Each row is a point. Any point is a mix of the corners, with weights that add up to 1. It lies inside the corners' shape when no weight is negative. Say inside or outside, and name the corners with a negative weight.

Corners:
(1): [-26 -12]
(2): [64 -8]
(3): [ 5 11]
Points:
[ 44 -16] => outside (3)
[ -2 -14] => outside (3)
[ 49 -12] => outside (3)
[ 6 10] => inside
[-7  7] => outside (2)
[19 15] => outside (1)
[72 -4] => outside (1)

Corners:
(1): [  5  37  31   3  29  13  32  28 -44]
(2): [-39  18  32  36  48  39  44 -55 -34]
(3): [ 40 -29 -12  11  27  31 -40   0  20]
(4): [ -5 -35  33  14 -20  -7 -42  -9  22]
(5): [ -4  20  53 -16  74  25 -34  22  19]
(6): [-24  36 -53 -61 -43  -9 -40  31  23]
(7): [44 20 28 23 22 -6 -4 48 52]
(8): [ 29   9 -23 -30  18 -46  -5 -62 -25]
(9): [-57   4 -45 -22 -18 -21  37  10 -33]
(10): [-34 -37   7 -36 -26  -6  16 -36   3]
Points:
[-31  -2  -8 -13 -10  -1  18 -29 -31] => outside (5, 7)
[  5   8 -12 -21   9 -19  -3 -32 -11] => inside
[ 15   2  14   3  17  10 -15   1  18] => outside (9)
[ 30 -13  12  -6  22   0 -47 -27  36] => outside (1, 9)
[-28  26  19  -2   3  16 -18  36  20] => outside (3, 8, 10)
